Each row of a before or after table is a point. The points were changed in one or more steps. Then noise was added and the rows were shuffled. The steps act on columns, c1 being the first. Write out the steps. A step turns or swaps two columns, mirrors them in a line or flattens them onto one, adds a multiple of one to another, or multiplies or shifts one. Angles are multiples of 10 degrees, from the lower column toward the higher: turns from -170 to 170, lines from 10 to 170 but not 90. Use the fewest steps. Two steps may share a column if one is a turn and the other turns, adds or multiplies; they go together, in the order done. Otherwise the lowest column goes first.

Before:
[[  8  33   6]
 [ 39 -24   8]
 [ 25  51 -15]
 [-35  17 -26]
 [ 15   9   4]
 [ 18  -5   1]
 [ 60  12   2]
 [  9  17  36]
 [ 49 -31  34]
 [  5 -24  25]]
After (10 x 3):
[[ 58   3 -11]
 [-38  25 -14]
 [ 40 -15  19]
 [  6 -30  23]
 [ 49 -37  25]
 [ 25  22 -50]
 [ 16  -4   4]
 [  6   2 -34]
 [  8 -35 -25]
 [ 16  -1 -14]]
Steps: mirror c2 and c3 in the line at 140 degrees

Before, 13 rows:
[[-14  25   5 -16  16   7  -8  48]
 [ 42  12  27   5   0  27  44  26]
 [-12  -5 -23  20 -14 -48  -1   0]
 [-19   6 -16  28  21  12 -34  -3]
 [ 28  16  52  35   7 -13  -6 -28]
 [ 11  27 -33 -17 -30  -4 -19  -4]
 [-13  39  -9  46  -9 -15  -5  34]
 [-26  13  27  21  -1  30  17  45]
 [ 11 -21  -9 -39 -25 -27  -5  -6]
 [-16  17 -28 -25   2 -37 -10 -26]
 [ 43   3  45  24  32 -15  15  -6]
 [  7  12  -9  -3  -4  -8 -45   3]
 [ 38  -4  42  32  33  -7  14   3]]
After:
[[-18 -27 -15  -9  23  10  30 -14]
 [-13   3   5  30  16   6 -15 -45]
 [-14 -15 -23 -14 -14 -47   3  -1]
 [-14 -60  -8  12  -8 -15 -14 -31]
 [ 36 -26  43 -19  32  -6 -12   4]
 [ 42 -11  29   9   0  28 -51   0]
 [  6  -3  -9  12  -5  -9  39 -26]
 [ 11  43  -8   1 -24 -27   7   3]
 [ 12   2 -34  32 -29  -4  20  -5]
 [-26 -25  29   1  -2  29 -36 -32]
 [ 44 -22  46  -7  31 -15  -9  11]
 [-16  15 -28  27   2 -35  22  17]
 [ 28 -39  52  -2   8 -13  19  22]]
Steps: turn c2 and c4 by 120 degrees; turn c7 and c8 by 150 degrees

Before (13 x 11):
[[ 16  11  -5   8   5   5  -9  -6  -7  13   2]
 [ 13   3  57   3  -7   8 -34 -21 -16 -21   2]
 [ 11   1  -3  -1 -10 -33  16 -23   1  35  -4]
 [-12  23   9  -6  -6   5 -20 -19  12 -13  -2]
 [  0  11   4  10   9   0   5   1  25  -6  -3]
 [  9   6  -5   6   6 -30 -15   2  16 -17  -1]
 [  7   6   9 -57  34  -6  18 -26 -12 -25  -7]
 [-15   5  -2  -7  18   0  11  -1   0 -26  15]
 [ -5   8  14   0   6   3  18 -27   6   0  12]
 [ -6  -1   7 -13  -6   8  11  -1  18  -9  13]
 [ -1   3  -9  10 -11   8  13  -7  13 -18  -7]
 [ -1  24   6  10  -9   2  15   7  11 -18  13]
 [  8   5  18  11  -4  -5 -20   4 -23  18 -33]]
After:
[[  6   6  15 -35   4  -5  20 -25 -11 -52 -36]
 [ 17  11 -12  15   6   5  -9  -7  -6   6  -3]
 [-14   6  -1 -28  35   0  11  -2   1  -2  -1]
 [  9   6  24 -16   2 -30 -15   3  17   9  -6]
 [  8   7  22  20 -59  -5 -20   5 -24   8 -30]
 [ -4   7  12   1  24   4  19 -29   7  -1   8]
 [ -1  10   4  -4  -1   2   5   0  26  10 -11]
 [ 13   1  50 -21   0   7 -33 -22 -17   9   8]
 [ -2   3 -16 -16 -18   8  13  -8  13  13   3]
 [ -1  25   5 -16  17   2  14   7  11  11  21]
 [-14  22   4 -14  -7   5 -20 -19  11  -4   3]
 [ -6  -1  -1 -13  20   7  11   0  19 -11  18]
 [ 10   1  29  34 -12 -34  15 -22   3  -7   4]]
Steps: add -1 times c6 to c3; mirror c4 and c10 in the line at 40 degrees; multiply c11 by 2; turn c5 and c11 by -60 degrees

Before:
[[-15 -15  27  13  46  -5 -10 -24   6  22 -22  13  19 -17]
 [-34 -40  32  -6   9  12 -20  21  -2  10  16 -29 -30 -31]
 [-26  15  19 -24 -43 -25 -25  20 -13 -32 -13 -32   8  44]
 [ 14  -4  12  12 -44  11  30   5 -15   8   8 -17  -1  23]
 [  0 -17 -60   8  31   8   4  32 -32  51  30 -25  23 -10]
 [-12 -10  26  17  35   6 -34  10 -16  37 -25  -5 -17  -9]
 [-25 -23  -2   0  23  -7  27   8  -2  26   8  11 -31 -26]
 [ 27   6  27   1   5 -14 -30 -34 -16 -17 -21 -22  -8  30]]
After, 8 rows:
[[ 15  31  19   2   5 -28 -30 -34  25 -16 -23 -29 -20  21]
 [-30  10  21 -24 -42 -39 -23  21  27 -30 -19 -43  -3  42]
 [ -3 -17  15  18  36  -2 -34  11  25  40 -19  -5 -26  -4]
 [  0 -61  12  -6  11   5 -20  21  39   8  18 -38 -42 -11]
 [ -1 -25  31  14  46 -28 -10 -24  46  25 -17  16   2  -9]
 [ 11 -14 -40   8  32  36   5  34   7  45  38 -33  49  -5]
 [ -4 -41 -19   0  22   4  26   8  37  23  12  13 -26 -12]
 [ 14  13   8  11 -44   5  30   5  25   6  11 -20  -6  19]]
Steps: turn c1 and c2 by 40 degrees; turn c2 and c14 by -20 degrees; turn c3 and c13 by -30 degrees; add -0.7 times c3 to c6; shift c9 by 40; turn c10 and c11 by 10 degrees; multiply c12 by 1.3

Before (13 x 20):
[[ -1   8   7 -17  28   1  20  12  26  13  -3  13  10  18   9  22  -3  -9
    8 -11]
 [ -3   2 -26   0  -9   4 -20   0 -13  12  -5 -11   4 -10  -2  -5 -18  -9
   -1  -3]
 [  6  -1   0   3   8  -8  16  25  -8  24  -6  26  13 -23 -12 -14 -14 -20
  -22   6]
 [-18   0  -7 -11  10  19 -25 -17  -3 -11 -15 -19  -1 -20   7  13 -26  19
  -15  -5]
 [-11  -7  -3 -10   8  13  -7 -29  -8   6 -11 -12  13   2  21  -8 -17  19
   -7  -4]
 [ -9 -29 -19   9   8   8 -15 -11  -2   5 -12 -27   1  -5   1   3 -30  10
  -17 -12]
 [ 10   6  17   2  11  16  26  26  23  15   2   6  20 -17  -2 -10   5  -8
    9  16]
 [ -2 -16  13 -19  27  -7  -9  -6  11 -11  -8  -3  15   2  17  17   9   5
   15  -2]
 [  6 -12 -22 -13  -9  -8   8  -8   3   8  -6   1 -18 -15  -5  -3 -18   2
  -13  -4]
 [-25 -16 -17   9  -1  14 -11 -14  -7   6  -3   4  -5  -7  -5   4 -15   5
  -10  13]
 [-25 -13 -16  -8  -4  -3  -7   3  -8  -5 -19 -14 -10  -3  11  -9 -34   4
   -8   3]
 [  6   9  -9  15  11  -9  17   9  17   4  -1  14   5 -14  15  -6  -6 -22
  -12   5]
 [  1  19  -3   4  20 -10  24  26  18  15   5   7  33 -10 -14 -13  11   3
  -12  24]]
After (13 x 20):
[[ -4   3   0   4 -37   5 -26   0 -13  30  -6 -11   2 -11   0  -6  -5  -8
   -1  -5]
 [-12  -8   0   7 -18  13 -15 -30  -9  14 -12 -13  16   3  22  -7 -11  20
   -7  -5]
 [  0  11   0   5  23   1  17  12  26  33  -3  13  16  18   8  22 -14 -10
    8 -11]
 [-26 -13   1 -14 -55  -3 -21   4  -8 -12 -20 -14   8  -3  12  -8 -27   4
   -8   3]
 [  6   9  -1  10   2  -8  11   8  18   9   0  14 -14 -15  15  -6 -14 -21
  -13   5]
 [  6  -3  -2  14 -14  -9   8  25  -7  60  -8  27   2 -22 -13 -14 -22 -19
  -22   5]
 [-18   0  -2  -4 -28  18 -33 -17  -1 -27 -15 -18  10 -20   8  12 -10  18
  -15  -4]
 [-26 -16   0  -3 -24  15 -16 -14  -6  16  -3   6  -6  -7  -5   5  -8   5
  -11  11]
 [ -1 -14  -1   6  39  -6  -3  -7  11 -26  -7  -3  27   2  17  17  12   5
   16  -2]
 [  6 -11  -1 -23 -36  -8  -1  -8   1  19  -6   1   9 -16  -7  -4 -20   2
  -13  -5]
 [ 10   8  -1  22  21  16  27  25  23  37   1   6   4 -17  -2 -11  -8  -8
    9  15]
 [ -8 -29  -1   1 -37   7 -27 -12  -2  12 -11 -27  -1  -4   1   4 -18   9
  -15 -12]
 [  2  20   0  34  37 -10  28  26  18  39   7   8   2 -10 -15 -13  -3   4
  -12  23]]
Steps: add 0.3 times c2 to c4; turn c4 and c13 by -70 degrees; multiply c3 by 0; add 1.5 times c17 to c5; turn c7 and c17 by -30 degrees; multiply c10 by 2.5
